Each row of a before or after table is a point. One or more steps were done to the points. Then noise was added and the rows were shuffled. The steps act on columns, c1 being the first. Name the steps. A step turns or swaps two columns, mirrors them in a line or flattens them onto one, adds a multiple of one to another, or multiplies or shifts one. Angles are multiples of 10 degrees, from the lower column toward the higher: turns from -170 to 170, lines from 10 to 170 but not 90. Use the fewest steps. Two steps may share a column if one is a turn and the other turns, adds or multiplies; they go together, in the order done. Otherwise the lowest column goes first.

Before:
[[0.18,-0.92],
[0.18,0.06],
[0.09,0.29],
[0.39,-0.73],
[-0.46,-0.92],
[-0.61,0.36],
[0.06,0.25],
[-0.02,-0.42],
[-0.63,-0.49],
[0.57,-0.54],
[-0.17,-0.42],
[0.33,-0.88],
[0.26,-0.07],
[-0.25,-0.21]]
After:
[[-0.07,-0.28],
[-0.70,-0.43],
[0.28,-0.09],
[-0.93,0.45],
[-0.40,0.04],
[-0.20,0.23],
[-0.43,0.19],
[0.24,-0.08],
[-0.47,0.59],
[-0.53,-0.55],
[-0.84,-0.33],
[-0.92,-0.19],
[0.38,0.62],
[0.08,-0.19]]
Steps: turn c1 and c2 by -90 degrees

Before:
[[0.10,0.16,0.83,0.04],
[-0.93,-0.29,-0.19,0.53],
[-0.14,0.37,0.74,0.26],
[0.77,0.10,0.06,0.38],
[-0.34,-0.24,-0.12,0.21],
[-0.73,-0.38,-0.60,0.23],
[0.72,0.29,0.33,0.26],
[0.59,0.05,-0.15,0.15],
[-0.63,0.13,-0.31,0.50],
[0.01,-0.07,0.94,0.63],
[0.35,0.27,-0.09,0.40]]
After:
[[0.81,-0.53,-0.24,1.28],
[0.38,-0.07,-0.12,0.41],
[0.78,-0.29,-0.55,0.69],
[-0.17,-0.03,0.82,0.04],
[-0.53,0.47,0.13,-0.42],
[-0.42,0.46,-0.15,-0.49],
[0.36,-0.52,-0.30,1.33],
[-0.68,0.38,0.27,-0.28],
[-0.21,-0.33,0.75,0.81],
[-0.38,0.07,-0.14,0.26],
[0.08,0.11,0.94,0.53]]
Steps: turn c1 and c2 by 130 degrees; add -1.5 times c2 to c4

Before:
[[0.45,-0.43,0.00,-0.33,0.22,0.34],
[-0.23,0.16,-0.01,0.69,0.45,0.45],
[0.88,0.35,0.17,1.32,-0.23,0.47],
[0.05,-0.15,0.21,0.05,0.04,0.08],
[-0.10,-0.13,-0.11,-0.10,-0.18,0.16],
[0.65,0.15,0.24,-0.42,0.13,0.57],
[-0.17,-0.45,0.26,-0.16,-0.19,0.20],
[-0.12,0.84,0.29,-0.25,-0.17,-0.86],
[0.68,-0.37,-0.10,-0.23,-0.13,0.19],
[0.86,-0.46,0.04,-0.47,0.35,-0.08],
[0.81,-0.05,-0.89,0.94,-0.07,-0.01]]
After:
[[0.09,-0.15,0.11,-0.08,0.24,-0.03],
[0.15,0.94,-1.31,-0.06,0.44,-0.30],
[0.67,0.39,0.23,-0.04,0.22,-0.09],
[0.13,-0.01,-0.12,0.18,-0.01,-0.11],
[0.28,-0.35,0.12,0.27,0.25,-0.08],
[0.47,0.66,-0.77,-1.03,0.04,0.06],
[0.19,0.64,0.37,0.31,0.17,-0.58],
[-0.77,0.33,0.18,0.34,-0.29,0.85],
[0.83,0.52,0.43,0.10,-0.36,-0.11],
[-0.25,-0.14,-0.65,-0.13,-0.18,-0.61],
[0.57,0.15,0.34,0.08,-0.04,-0.40]]
Steps: turn c1 and c2 by 60 degrees; turn c3 and c4 by 100 degrees; turn c5 and c6 by -150 degrees

Before:
[[-0.18,-0.56,-0.60,0.34,0.11,0.28,-0.08,-0.20],
[-0.25,0.17,-0.49,0.34,-0.41,0.26,-0.82,-0.24],
[0.23,-0.31,0.08,0.06,-0.80,-0.13,-0.03,0.25],
[-0.24,-0.40,0.48,-0.75,0.35,-0.32,0.47,-0.47],
[-0.06,0.80,-0.47,-0.22,0.55,-0.64,-0.32,-0.15],
[-0.09,0.36,0.73,0.11,0.18,-0.91,-0.59,0.04],
[-0.75,0.13,-0.32,0.39,-0.43,-0.21,0.20,-0.29],
[-0.12,-0.30,0.72,0.05,0.47,0.44,0.53,0.28],
[-0.09,-0.56,-0.04,-0.45,-0.16,0.02,-0.14,0.59]]
After:
[[-0.45,0.84,0.75,0.09,0.65,-0.89,-0.05,0.03],
[-1.04,0.34,-0.32,0.41,-0.34,-0.22,-0.34,-0.29],
[-0.35,1.99,-0.49,-0.24,0.48,-0.65,0.37,-0.17],
[-0.06,-0.75,0.07,0.05,-0.25,-0.13,-0.74,0.24],
[-0.51,-1.42,-0.59,0.36,0.11,0.27,0.09,-0.19],
[-0.43,-0.77,0.74,-0.02,-0.33,0.47,0.61,0.28],
[-0.56,-0.98,0.45,-0.74,-0.35,-0.37,0.48,-0.48],
[-0.45,-1.41,-0.01,-0.42,0.07,0.02,-0.24,0.60],
[-0.57,0.41,-0.54,0.37,0.63,0.25,-0.66,-0.31]]
Steps: shift c1 by -0.30; multiply c2 by 2.5; turn c5 and c7 by 70 degrees

Before:
[[0.49,0.29,-0.73,-0.80,0.00,0.74,-0.07,-0.09,0.05],
[0.36,0.36,0.09,-0.04,-1.02,-0.02,-0.08,-0.20,0.13],
[0.39,-0.50,0.27,-0.10,0.29,-0.03,-0.17,-0.15,-0.27],
[-0.11,0.41,0.00,0.31,0.36,-0.10,-0.16,-0.17,-0.30],
[0.28,0.42,-0.51,0.04,0.02,-0.47,0.15,0.78,0.16],
[0.02,0.33,0.21,0.18,-0.51,-0.69,-0.36,-0.05,-0.67],
[-0.17,0.21,0.09,0.13,-0.46,0.64,-0.25,-0.15,-0.82],
[-0.57,0.34,-0.02,-0.04,0.23,-0.54,0.06,-0.14,0.04],
[0.36,0.20,-0.05,-0.55,0.26,-0.46,1.27,0.53,0.04],
[0.36,0.00,-0.17,0.32,0.21,-0.19,0.74,-0.26,-0.52],
[0.42,-1.65,-0.73,0.03,0.41,-0.66,-0.12,0.05,0.02],
[0.10,0.23,-0.62,-0.43,0.27,-0.61,-0.39,0.15,-0.18],
[-0.74,0.34,0.23,0.22,0.44,-0.28,-0.28,-0.13,-0.01]]
After:
[[-0.15,0.42,0.02,0.31,0.33,-0.05,-0.05,-0.16,-0.30],
[0.05,0.30,-0.61,-0.43,0.33,-0.62,-0.12,0.10,-0.18],
[0.43,-1.63,-0.75,0.06,0.42,-0.66,-0.03,0.03,0.01],
[-0.15,0.19,0.08,0.11,-0.48,0.65,-0.06,-0.08,-0.79],
[0.30,0.41,-0.50,0.03,0.04,-0.47,0.09,0.55,0.18],
[-0.78,0.38,0.24,0.19,0.39,-0.28,-0.09,-0.13,0.01],
[0.38,-0.02,-0.11,0.28,0.22,-0.18,0.28,-0.16,-0.53],
[0.34,0.15,-0.05,-0.53,0.28,-0.48,0.50,0.37,0.03],
[0.56,0.25,-0.75,-0.77,-0.03,0.78,-0.03,-0.08,0.03],
[0.34,0.34,0.06,-0.01,-1.05,0.01,0.00,-0.18,0.16],
[0.05,0.27,0.21,0.19,-0.51,-0.74,-0.18,-0.01,-0.68],
[-0.61,0.34,-0.03,-0.01,0.20,-0.51,0.01,-0.11,0.04],
[0.35,-0.52,0.30,-0.03,0.28,-0.04,-0.07,-0.09,-0.29]]
Steps: multiply c7 by 0.4; multiply c8 by 0.7

Before:
[[1.07,-0.14,-0.22,-0.52,0.06,0.88,-0.03,-0.42,0.57,0.22,-0.79],
[0.76,-0.49,0.75,-0.10,0.51,-0.27,-0.56,0.66,-0.15,-0.12,0.06],
[0.28,0.06,-0.54,-0.15,0.77,-0.67,0.08,-0.38,0.35,0.27,-0.78],
[0.80,0.32,0.72,-0.28,0.55,0.00,-0.30,-0.06,-0.08,0.02,0.30],
[1.05,-0.10,0.21,-0.49,0.06,-0.30,-0.70,0.20,0.45,0.09,0.47],
[0.27,0.18,-0.76,-0.57,0.24,-0.81,0.44,0.07,-0.13,-0.20,-1.00],
[0.33,0.04,0.82,0.04,0.15,0.18,-0.20,0.15,0.27,0.70,0.49],
[0.57,-0.25,-0.45,-0.06,0.43,-0.85,0.64,-0.41,-0.14,0.24,-0.46]]
After:
[[0.35,0.04,0.82,0.04,0.14,0.10,-0.20,0.16,0.30,0.69,0.27],
[0.81,0.41,0.73,-0.25,0.55,0.05,-0.30,-0.06,-0.08,0.04,0.10],
[0.28,0.24,-0.77,-0.57,0.24,-0.76,0.44,0.08,-0.10,-0.21,-1.19],
[0.75,-0.66,0.75,-0.10,0.51,-0.22,-0.57,0.66,-0.14,-0.14,-0.14],
[0.57,-0.30,-0.44,-0.06,0.42,-0.82,0.65,-0.43,-0.15,0.25,-0.66],
[1.05,-0.13,0.21,-0.50,0.05,-0.42,-0.69,0.20,0.44,0.08,0.26],
[1.06,-0.19,-0.21,-0.52,0.08,0.68,-0.04,-0.41,0.57,0.21,-1.00],
[0.30,0.08,-0.55,-0.14,0.77,-0.77,0.10,-0.35,0.36,0.25,-0.97]]
Steps: multiply c2 by 1.3; add -0.3 times c9 to c6; shift c11 by -0.20

Before:
[[0.03,-0.62,-0.18,-0.30,-0.12,-0.54,0.25,0.12,-0.17,0.10,-0.11,0.42],
[-0.10,0.13,0.15,-0.22,0.19,0.37,0.48,-0.06,0.15,-0.08,0.38,0.39],
[-0.26,-0.40,0.12,-0.30,0.13,0.42,0.29,-0.02,-0.19,-0.21,-0.12,-1.00],
[-0.05,0.05,0.01,0.37,0.16,0.17,-0.08,0.08,0.37,-0.16,0.20,0.25],
[-0.01,0.10,0.20,0.16,-1.09,0.14,-0.14,-1.96,0.22,0.21,0.29,0.35],
[0.50,-0.21,-0.14,-0.11,-0.18,0.44,-0.19,0.68,-0.29,-0.21,0.83,0.19],
[0.34,0.21,-0.11,-0.23,-0.22,0.31,0.32,0.40,0.29,-0.18,0.11,-0.48],
[0.11,-0.14,-0.18,-0.19,-0.54,0.75,-0.02,0.53,-0.25,0.07,0.00,0.19],
[-1.28,0.07,0.83,0.17,0.05,-1.27,-0.26,0.37,0.26,-0.04,0.00,0.41],
[0.53,0.08,-0.20,-0.45,0.21,0.56,-0.45,0.46,-0.24,-0.07,0.10,0.07],
[0.37,-1.18,-0.20,-0.40,-0.24,0.41,0.14,0.59,0.42,0.09,0.05,0.43],
[-0.19,0.11,0.45,-0.49,0.18,0.03,-0.06,0.44,0.00,0.35,0.19,-0.61],
[0.39,0.18,-0.11,0.69,0.30,0.59,0.31,0.26,-0.03,0.45,0.43,0.07],
[0.26,0.17,1.28,1.11,0.21,0.10,0.34,0.62,-0.05,-0.05,-0.10,0.11]]
After:
[[0.24,0.13,1.29,1.12,0.20,0.12,-0.31,-0.47,-0.03,-0.03,0.15,0.41],
[-1.27,0.06,0.85,0.17,0.10,-1.29,0.23,-0.57,0.08,-0.03,-0.18,0.00],
[-0.12,0.15,0.06,-0.23,0.24,0.34,-0.15,-0.29,0.23,-0.11,0.61,-0.34],
[0.51,-0.19,-0.14,-0.11,-0.08,0.49,0.69,-0.58,-0.20,-0.21,0.52,0.41],
[0.06,-0.63,-0.18,-0.33,-0.18,-0.48,-0.26,-0.38,-0.24,0.09,0.07,-0.14],
[0.38,0.19,-0.10,0.71,0.04,0.58,0.05,-0.19,0.12,0.46,0.56,0.16],
[-0.04,0.03,0.03,0.40,0.24,0.11,0.24,-0.24,0.38,-0.16,0.10,-0.11],
[0.55,0.06,-0.22,-0.41,0.26,0.61,0.40,-0.35,-0.15,-0.08,-0.20,0.26],
[-0.30,-0.40,0.15,-0.32,0.28,0.46,-0.24,0.79,-0.11,-0.24,0.05,0.60],
[-0.01,0.09,0.15,0.18,-1.19,0.10,0.28,0.97,0.28,0.15,0.16,-1.72],
[-0.15,0.11,0.46,-0.51,-0.02,0.05,0.11,0.18,0.06,0.36,0.10,0.73],
[0.14,-0.10,-0.17,-0.17,-0.59,0.76,0.02,-0.49,-0.15,0.08,-0.01,0.26],
[0.32,-1.21,-0.20,-0.40,-0.32,0.32,-0.09,-0.71,0.48,0.08,0.13,0.15],
[0.32,0.20,-0.14,-0.26,-0.14,0.27,-0.11,0.13,0.30,-0.18,0.27,0.62]]
Steps: add -0.5 times c10 to c5; turn c6 and c9 by 10 degrees; mirror c7 and c11 in the line at 70 degrees; turn c8 and c12 by 130 degrees

Before:
[[-0.09,-0.04,0.40,0.07,-0.11,0.36,-0.29,0.10,0.07,-0.06,-0.18,-0.28,0.53,-0.37],
[-0.04,-0.14,0.31,0.36,0.65,-0.56,0.35,-0.73,-0.49,0.13,-0.19,0.11,-0.19,0.60],
[0.68,-0.43,0.19,0.02,0.12,0.24,0.02,0.47,-0.33,0.38,-0.18,0.15,0.52,-0.14],
[0.47,-0.43,0.78,-0.03,0.23,-0.54,0.19,0.32,-0.11,-0.07,0.54,0.18,0.44,-0.16],
[0.27,-0.33,0.12,-0.28,-0.58,-0.13,-0.11,-0.14,-0.05,0.15,0.54,0.15,0.05,-0.06],
[0.20,-0.28,0.86,0.13,-0.55,2.08,0.05,0.29,-0.16,1.02,-0.19,0.22,0.36,-0.27],
[-0.04,1.06,0.41,-0.13,-0.34,-0.09,-0.26,0.22,-0.01,0.16,-0.11,-0.12,0.50,0.47],
[-0.18,0.07,0.22,0.19,-0.50,-0.46,0.23,0.27,-0.31,0.07,0.22,-0.46,0.09,-0.11],
[-0.17,-0.09,0.22,-0.15,1.39,0.18,0.32,0.14,-0.19,0.00,-0.20,-1.56,0.55,0.57]]
After:
[[-0.07,-0.12,0.48,0.04,-0.62,-0.55,0.30,-0.80,-0.53,0.14,-0.21,-0.13,0.29,0.59],
[-0.16,-0.10,0.00,0.28,0.36,0.18,-0.51,-1.35,-0.15,0.01,-0.18,1.57,0.46,0.64],
[-0.02,1.07,0.08,0.45,0.16,-0.13,-0.57,0.37,0.01,0.13,-0.11,0.19,-0.21,0.49],
[-0.06,0.00,0.25,0.34,0.06,0.39,-0.57,0.11,0.05,-0.04,-0.18,0.31,-0.19,-0.35],
[0.31,-0.27,-0.20,0.25,-0.24,-0.09,-0.03,0.53,-0.03,0.14,0.58,-0.16,-0.12,-0.07],
[0.18,-0.30,0.51,0.67,0.22,2.08,-0.39,0.55,-0.20,1.00,-0.18,-0.20,0.16,-0.26],
[0.69,-0.42,0.07,0.14,0.45,0.28,-0.48,-0.06,-0.30,0.41,-0.16,-0.12,0.15,-0.09],
[0.46,-0.46,0.40,0.67,0.39,-0.51,-0.40,-0.22,-0.15,-0.08,0.57,-0.21,0.27,-0.14],
[-0.14,0.08,0.31,0.12,0.18,-0.48,-0.05,0.56,-0.32,0.10,0.21,0.42,0.27,-0.10]]
Steps: mirror c3 and c4 in the line at 30 degrees; turn c5 and c8 by -80 degrees; turn c7 and c13 by 80 degrees; multiply c12 by -1

Before:
[[0.36,0.06,0.18,0.32,0.08,-0.22,-0.07,-0.21,0.17,-0.50,-0.13,-0.62,0.38,0.35,0.41,-0.24,0.43,0.65],
[0.22,-0.06,0.12,-0.25,0.59,0.82,0.41,-0.46,-0.30,-0.44,0.02,0.16,0.39,-1.03,-0.97,0.39,0.25,-0.37],
[-0.17,0.33,0.02,-0.37,0.46,-0.46,0.44,0.09,-0.15,-0.13,0.01,0.57,0.40,0.07,0.44,-0.17,0.34,-0.20],
[0.31,-1.58,-1.14,-1.56,-0.04,-0.03,0.31,0.39,0.16,-0.08,-0.33,-0.23,0.19,0.21,0.07,0.23,-0.21,-0.26],
[0.32,0.36,-0.24,-0.18,-0.02,-0.42,-0.16,-0.13,0.00,-1.02,-0.28,0.73,-0.39,0.40,-0.04,0.16,0.22,0.59],
[0.30,0.01,-0.07,-0.27,0.10,-0.02,0.04,0.04,-0.69,-0.29,0.39,0.61,-0.02,0.17,0.16,0.24,0.38,0.73],
[0.49,0.25,-0.16,-0.23,-0.10,-0.22,0.01,0.53,0.49,-0.38,0.29,0.15,0.44,0.41,0.37,0.38,0.22,-0.17],
[0.08,-0.07,-0.35,0.02,0.55,-0.36,0.26,0.32,-0.37,-0.02,0.10,0.20,0.17,0.18,-0.59,0.28,0.49,-0.29],
[-0.16,0.06,0.20,-0.24,0.89,-0.12,0.26,0.35,-0.36,-0.30,0.24,0.67,0.37,0.18,-0.70,-0.37,0.31,0.39],
[0.37,0.24,0.14,-0.01,0.20,-0.15,0.51,0.19,0.14,-0.22,0.17,-0.48,0.36,-1.03,-0.15,0.54,0.11,0.92],
[-0.44,-0.01,-0.64,0.24,0.11,-0.23,0.48,0.40,0.23,-0.86,-0.13,-0.34,0.38,0.34,0.23,0.27,-1.16,-0.08],
[-0.98,0.46,-0.73,0.34,1.43,0.05,-0.51,-0.28,0.30,-0.13,0.18,0.51,-0.08,-0.30,0.29,-1.13,-0.74,-0.03],
[-0.79,0.45,-0.12,0.36,0.27,0.00,-0.01,0.43,0.31,-0.15,-0.22,0.66,0.45,0.42,-0.26,0.52,0.24,-0.33]]
After:
[[-0.35,-0.32,0.04,0.68,-0.12,-0.13,0.53,0.43,0.13,-0.28,0.14,-0.48,0.39,0.79,-0.19,-0.38,0.10,1.17],
[-0.27,-0.39,0.28,-0.13,-0.06,-0.42,-0.15,-0.07,0.03,-0.99,-0.25,0.72,-0.41,-0.41,-0.01,-0.13,0.22,0.51],
[0.16,-0.01,-0.33,0.05,-0.48,-0.13,0.25,0.17,-0.37,-0.29,0.25,0.66,0.35,-0.34,-1.01,0.42,0.32,0.52],
[1.08,-0.29,0.29,-0.07,0.54,0.04,-0.53,-0.91,0.29,-0.17,0.19,0.52,-0.08,0.45,-1.34,1.01,-0.74,-0.28],
[0.22,-0.29,-0.09,0.29,0.52,-0.47,0.45,0.01,-0.15,-0.13,0.00,0.56,0.42,-0.29,-0.39,0.16,0.34,0.05],
[-0.60,1.49,1.10,1.05,0.09,-0.03,0.29,0.25,0.15,-0.08,-0.34,-0.25,0.18,-1.20,0.02,0.32,-0.19,-0.07],
[0.42,0.09,0.73,-0.41,0.25,-0.22,0.49,0.37,0.26,-0.84,-0.13,-0.38,0.38,-0.09,-0.06,0.17,-1.16,0.16],
[0.88,-0.32,0.26,-0.54,-0.21,-0.02,-0.01,0.59,0.30,-0.19,-0.22,0.64,0.49,-0.10,-0.27,-0.16,0.23,-0.33],
[-0.44,-0.32,0.29,-0.08,0.36,-0.25,0.05,0.62,0.51,-0.40,0.30,0.15,0.44,-0.48,0.17,-0.02,0.25,-0.18],
[-0.11,0.06,0.44,-0.14,-0.48,-0.37,0.26,0.36,-0.39,-0.01,0.05,0.20,0.22,-0.11,-0.64,0.05,0.49,-0.15],
[-0.35,-0.13,-0.27,-0.47,0.42,-0.22,-0.08,-0.26,0.16,-0.49,-0.15,-0.63,0.37,-0.08,-0.01,0.03,0.43,0.64],
[-0.30,-0.08,0.14,0.09,0.15,-0.01,0.03,0.14,-0.66,-0.27,0.42,0.59,0.01,-0.29,-0.05,-0.17,0.44,0.80],
[-0.20,0.06,0.00,0.85,-0.86,0.82,0.42,-0.20,-0.34,-0.41,0.02,0.16,0.40,0.64,-0.75,-0.57,0.25,-0.17]]
Steps: turn c1 and c2 by -170 degrees; turn c3 and c16 by -160 degrees; turn c8 and c16 by 30 degrees; turn c4 and c14 by 140 degrees; turn c5 and c15 by -80 degrees; add 0.5 times c7 to c18
